Every row gives one point. The points of each table are mixes of a few directions, plus a little noise. How many directions does each table use, and how many do they share? Where both have some left over, give the other angles between the two spaces (their principal angles), to ten degrees, smallest first.

First, 5 rows:
[[ 4.8  3.3]
 [-2.2 -1.5]
 [ 1.7  1.2]
 [-4.3 -2.9]
 [-0.1 -0.1]]
Second (6 x 2):
[[ 4.4  3.0]
 [ 3.6  2.4]
 [-1.8 -1.2]
 [-3.4 -2.4]
 [ 0.6  0.4]
 [-3.4 -2.3]]
Directions: first 1, second 1, shared 1

First (7 x 3):
[[-0.6 -2.7  2.3]
 [-0.2  1.7 -2.3]
 [ 4.5  5.4 -0.2]
 [-4.7 -3.1 -2.7]
 [-1.2 -2.4  1.1]
 [-0.5 -2.6  2.3]
 [ 2.8  3.6 -0.5]]
Second:
[[-0.7  6.6  3.8]
 [ 0.3 -1.6 -1.1]
 [ 1.7 -1.1 -1.6]
 [-1.3 -3.9 -1.2]]
Directions: first 2, second 2, shared 1; angles 80

First (8 x 4):
[[-2.3  0.1 -1.8 -2.7]
 [ 5.6 -0.4  4.4  6.7]
 [ 0.0  0.0  0.0  0.0]
 [-2.3  0.1 -1.8 -2.8]
 [-0.7  0.1 -0.5 -0.8]
 [-4.5  0.3 -3.6 -5.5]
 [ 0.8  0.0  0.6  1.0]
 [ 3.4 -0.2  2.7  4.1]]
Second (7 x 4):
[[ 4.5 -0.8  2.1  0.8]
 [ 2.0 -1.2 -1.2 -6.4]
 [-3.4  0.5 -1.8 -1.3]
 [-4.0  0.5 -2.1 -1.5]
 [ 1.6  0.1  2.1  4.5]
 [ 3.5 -0.2  2.9  4.3]
 [-4.2  0.8 -1.8 -0.3]]
Directions: first 1, second 2, shared 1

First, 9 rows:
[[ 0.3 -1.2  0.9  0.6 -1.8 -1.3]
 [ 0.1  1.3 -1.2 -0.4  1.6  1.3]
 [ 1.2  2.1 -2.7  0.0  1.3  1.5]
 [ 2.8 -3.8 -5.5  1.4 -3.3 -1.9]
 [ 1.6  0.7  3.9  2.2 -4.6 -2.6]
 [-4.6 -4.7  0.0 -3.2  4.2  0.8]
 [ 0.8 -0.2  5.9  2.3 -5.2 -3.5]
 [-0.1  4.9  0.2 -0.7  3.0  2.7]
 [-2.0  1.2 -1.6 -2.2  4.9  2.9]]
Second, 6 rows:
[[ 0.8 -6.1 -0.3  1.4 -5.1 -4.2]
 [-0.2  0.7  0.6 -0.1  0.4  0.3]
 [-0.9  4.0  8.2  0.8 -1.2 -0.6]
 [-1.2  3.2  0.1 -1.4  4.0  2.7]
 [ 1.8  0.2 -4.0  0.4 -0.4  0.4]
 [-0.3 -1.8 -4.6 -1.2  2.3  1.3]]
Directions: first 3, second 3, shared 3

First (8 x 8):
[[-2.2  3.3  1.5 -2.9 -0.4  5.8  0.4 -2.6]
 [ 5.8 -3.1 -2.2  1.3  0.5 -8.0 -0.3  4.5]
 [-1.6  2.5  1.1 -2.3 -0.3  4.4  0.3 -1.9]
 [-2.6  3.4  1.6 -2.8 -0.4  6.2  0.4 -2.9]
 [ 1.2  0.2 -0.2 -0.6  0.0 -0.6  0.0  0.6]
 [ 1.2 -1.0 -0.6  0.7  0.1 -2.1 -0.1  1.1]
 [-5.3 -4.2 -0.2  6.8  0.2 -1.9 -0.5 -1.3]
 [ 3.5 -1.1 -1.1 -0.1  0.2 -3.8 -0.1  2.4]]
Second, 9 rows:
[[ -2.1  -3.9  -0.8   5.7   1.2  -2.7   1.0  -1.5]
 [  0.3   1.8   0.4  -2.5  -0.8   1.5  -0.8   0.7]
 [ -5.2  -2.1   0.3   4.0  -0.8  -0.1  -1.6  -0.4]
 [  0.6   2.2   0.5  -3.1  -0.8   1.8  -1.0   0.9]
 [ -2.9  -0.2   0.5   0.8  -1.0   0.9  -1.5   0.2]
 [  6.1   6.6   0.7 -10.1  -1.0   3.8  -0.3   2.2]
 [  6.4  -1.9  -1.5   1.2   3.1  -4.0   4.4  -1.6]
 [  0.1   0.8   0.2  -1.0  -0.4   0.8  -0.4   0.3]
 [ -3.1  -3.3  -0.3   5.1   0.5  -1.9   0.2  -1.1]]
Directions: first 2, second 2, shared 1; angles 50

First, 7 rows:
[[ 1.0 -2.5  0.5 -1.8  0.3  1.2  1.6 -2.4  0.6]
 [-1.2  2.3  4.3  5.8  1.1 -1.8 -1.3  0.8  0.8]
 [ 2.0 -2.7 -1.1 -6.4 -2.1 -0.2 -0.9 -2.2 -3.6]
 [ 2.7 -1.0 -2.8 -6.6  2.0 -1.2  2.5  0.0 -3.3]
 [-4.1  3.1  1.0  6.6 -0.2 -0.1 -4.1  3.0  2.8]
 [ 0.3 -2.5 -2.2 -4.0  1.8  1.4  1.3 -1.1  0.8]
 [-0.6  3.1  0.3  6.4 -2.8  0.9  0.7  1.9  1.8]]
Second (10 x 9):
[[ 2.6 -6.0  3.0 -0.7  6.6 -1.6  0.3 -6.4  0.0]
 [-1.2 -2.1  4.5 -3.9  4.0 -0.1  0.6 -1.2  1.2]
 [-1.5  3.9 -2.1  0.7 -4.4  1.0 -0.3  4.2  0.0]
 [-1.5  0.4  2.0 -2.3  0.6  0.3  0.3  1.1  0.7]
 [-6.1  3.0  6.3 -7.9  0.2  1.8  1.0  5.7  2.6]
 [ 0.7  1.7 -2.9  2.4 -2.8  0.2 -0.4  1.2 -0.7]
 [ 2.0  0.2 -3.4  3.5 -1.7 -0.4 -0.5 -0.8 -1.1]
 [ 1.7  0.9 -3.7  3.6 -2.5 -0.2 -0.5  0.0 -1.0]
 [-0.1  1.5 -1.6  1.1 -2.0  0.3 -0.2  1.3 -0.3]
 [ 3.7 -3.4 -2.0  3.5  2.1 -1.3 -0.3 -4.8 -1.3]]
Directions: first 5, second 2, shared 1; angles 70

First, 11 rows:
[[-0.8  0.7 -0.3  3.9 -0.3 -3.4 -0.8  0.9 -0.4  1.8  2.4]
 [-0.3 -1.1  0.2  3.0 -6.7  0.6  3.0 -1.9  6.5 -1.1  2.9]
 [ 0.5 -2.0 -0.6  0.8  2.3 -3.4 -3.2 -0.5 -6.6  1.0 -3.3]
 [-4.2  3.9 -2.0  1.7 -2.9 -1.6  3.3 -2.2  2.6 -3.1  0.0]
 [-2.9 -0.1  4.4 -4.3 -3.2  0.1  0.2  0.9 -1.4 -2.4 -3.0]
 [ 1.8 -1.0 -5.8  5.4  2.3  3.0 -1.4 -3.1  3.2 -1.7  0.4]
 [ 1.4 -1.1  2.6  0.1 -0.6 -4.3 -0.4  2.3 -2.9  4.3  2.0]
 [ 1.7 -2.0  1.9 -4.9  1.1  1.2 -0.7  0.0 -3.5  0.0 -3.5]
 [ 3.6 -1.3  0.5 -5.8  0.4  5.7  2.6 -0.7  2.8 -0.3 -0.4]
 [-2.3  1.6  1.8 -0.3  4.0 -0.6 -3.9  3.8 -3.7  0.2 -0.7]
 [ 1.7  2.5 -2.8  0.7  3.6  2.7  1.4  0.7  3.5  1.1  3.4]]
Second:
[[-0.4 -0.5 -0.9 -0.1 -0.4  0.5  0.3  0.7 -0.5  0.1  0.2]
 [-2.8 -2.8 -5.0 -0.7 -2.5  2.6  1.9  3.9 -3.4  0.6  1.7]
 [-0.3 -0.4 -0.7 -0.1 -0.4  0.4  0.3  0.6 -0.5  0.1  0.2]
 [ 3.3  3.2  5.8  0.7  2.9 -3.1 -2.2 -4.6  4.0 -0.7 -2.1]
 [-3.6 -3.5 -6.2 -0.9 -3.2  3.3  2.3  4.9 -4.2  0.7  2.1]
 [-1.9 -1.8 -3.3 -0.4 -1.6  1.7  1.3  2.6 -2.3  0.4  1.1]
 [-1.6 -1.6 -2.8 -0.3 -1.3  1.5  1.1  2.2 -1.9  0.4  1.0]
 [ 3.6  3.6  6.4  0.8  3.2 -3.4 -2.5 -5.0  4.3 -0.7 -2.2]
 [ 3.8  3.7  6.6  0.9  3.3 -3.5 -2.5 -5.2  4.5 -0.8 -2.3]]
Directions: first 6, second 1, shared 0; angles 90

First, 8 rows:
[[-4.1 -0.2 -2.0  0.0  5.3  0.8  1.0 -1.8  0.4 -0.4 -0.6  0.4]
 [-1.2  4.0 -2.6  0.9  1.1 -0.7  0.1  0.4 -2.7  2.1  1.4  0.7]
 [ 4.9  0.5  3.3  0.9 -2.7 -0.1 -3.4 -0.1 -1.9  0.9  0.8  0.3]
 [ 4.6 -9.7 -0.3  4.0 -1.2 -0.5 -1.4 -2.2  4.6 -6.4  2.7 -1.7]
 [ 2.1 -2.8 -0.8  0.7 -3.6 -0.7  0.9  1.1  2.2 -2.1  1.1 -1.2]
 [ 2.5  5.6  6.2 -3.6 -4.1  0.5 -2.2  2.2 -3.4  4.7 -2.8  1.1]
 [-6.8  0.7 -3.8 -1.3  4.9  0.5  3.6 -0.5  1.3 -0.2 -1.3  0.1]
 [-2.2  2.3  0.0 -1.7  0.3  0.2  1.3  0.9 -0.3  1.4 -1.4  0.2]]
Second:
[[-5.0  2.5 -4.4 -1.7  0.1 -0.5  4.7  2.1  0.8  0.9 -0.6 -0.4]
 [ 1.1  3.1  5.7 -4.2 -3.6  0.9 -0.4  2.1 -0.9  3.0 -3.6  0.5]
 [-1.6 -0.1 -7.4  4.2  2.0 -1.7  1.6 -0.4 -0.4 -1.4  4.2 -0.6]
 [ 0.4 -3.3  4.8 -1.9  1.2  1.7 -1.3 -1.5  2.0 -1.2 -2.9  0.2]
 [ 2.1 -6.3  1.7  0.7 -0.7  0.5 -0.6 -1.3  3.6 -3.9 -0.1 -1.0]
 [ 1.0  4.8 -5.6  3.5 -1.6 -2.3  0.1  1.6 -3.8  2.0  4.5  0.0]
 [ 1.8  4.4  1.0  0.4 -1.1 -0.5 -2.0  0.7 -3.7  3.0  0.8  0.9]
 [-0.3  4.4 -3.8  3.4  3.5 -1.0 -2.1 -1.3 -4.7  2.3  3.3  1.2]
 [ 0.6 -4.8  5.5 -3.2 -1.0  1.8  0.0 -0.5  3.9 -2.2 -3.8 -0.5]
 [ 2.6 -7.2  4.4 -0.2  0.1  1.3 -1.8 -2.2  3.9 -3.9 -1.5 -0.7]
 [-2.7  2.5 -1.9 -0.7  1.0 -0.2  1.6  0.7 -0.8  1.4 -0.3  0.3]]
Directions: first 4, second 4, shared 4

First, 11 rows:
[[-0.9  1.4 -2.4  2.7  4.3 -7.0  0.6  5.6  1.6 -3.6  0.3  9.0 -0.7 -1.1]
 [ 3.6 -2.7 -3.5 -3.0  2.5  1.2 -3.9 -2.0 -0.3 -3.8 -2.3 -2.7  1.6  0.1]
 [-0.1 -0.2  1.3 -0.6 -1.8  2.3  0.2 -1.8 -0.5  1.7  0.2 -2.9  0.0  0.4]
 [ 0.9 -1.0  0.6 -1.6 -1.5  3.2 -0.8 -2.7 -0.7  1.1 -0.5 -4.3  0.5  0.5]
 [ 2.9 -2.1 -3.1 -2.2  2.5  0.4 -3.2 -1.2 -0.1 -3.5 -1.8 -1.4  1.3  0.0]
 [-0.5  0.3  0.9  0.2 -1.0  0.7  0.6 -0.4 -0.2  1.2  0.3 -0.8 -0.2  0.1]
 [-2.5  1.9  2.5  2.1 -1.8 -0.8  2.7  1.4  0.2  2.7  1.6  1.8 -1.1  0.0]
 [-0.1  0.6 -2.4  1.5  3.6 -5.1 -0.1  3.9  1.2 -3.4 -0.1  6.4 -0.2 -0.8]
 [-3.5  1.9  7.1  0.9 -8.0  6.1  4.3 -3.6 -1.4  8.9  2.5 -6.6 -1.3  1.1]
 [ 0.0  0.5 -2.4  1.3  3.5 -4.7 -0.3  3.6  1.1 -3.3 -0.2  5.9 -0.2 -0.8]
 [ 0.4 -0.6  1.3 -1.3 -2.2  3.5 -0.2 -2.8 -0.8  1.9 -0.1 -4.5  0.3  0.6]]
Second, 9 rows:
[[-0.2  0.3 -1.3  1.1  2.0 -3.0  0.0  2.3  0.7 -1.7  0.0  3.7 -0.2 -0.5]
 [-3.2  2.8  1.8  3.3 -0.4 -3.5  3.4  3.8  0.8  1.8  1.9  5.5 -1.6 -0.5]
 [ 2.2 -2.2 -0.7 -3.0 -0.7  4.2 -2.4 -4.0 -1.1 -0.2 -1.3 -6.0  1.1  0.6]
 [-3.9  3.7 -0.4  5.6  3.4 -9.8  3.7  8.6  2.2 -1.7  2.1 13.3 -2.2 -1.4]
 [ 0.7 -0.5 -0.7 -0.5  0.7  0.1 -0.8 -0.4  0.0 -0.7 -0.5 -0.4  0.3  0.0]
 [ 1.0 -0.7 -0.3 -1.2 -0.4  1.8 -1.1 -1.6 -0.5  0.0 -0.6 -2.5  0.4  0.2]
 [ 0.0 -0.4  2.2 -1.2 -3.2  4.1  0.3 -3.2 -0.8  3.0  0.1 -5.3  0.0  0.6]
 [ 2.0 -1.7 -1.2 -2.3  0.2  2.4 -2.1 -2.5 -0.5 -1.1 -1.4 -3.6  1.0  0.5]
 [ 1.4 -1.3  0.3 -1.9 -1.3  3.5 -1.1 -3.0 -1.0  0.7 -0.7 -4.8  0.8  0.7]]
Directions: first 2, second 2, shared 2
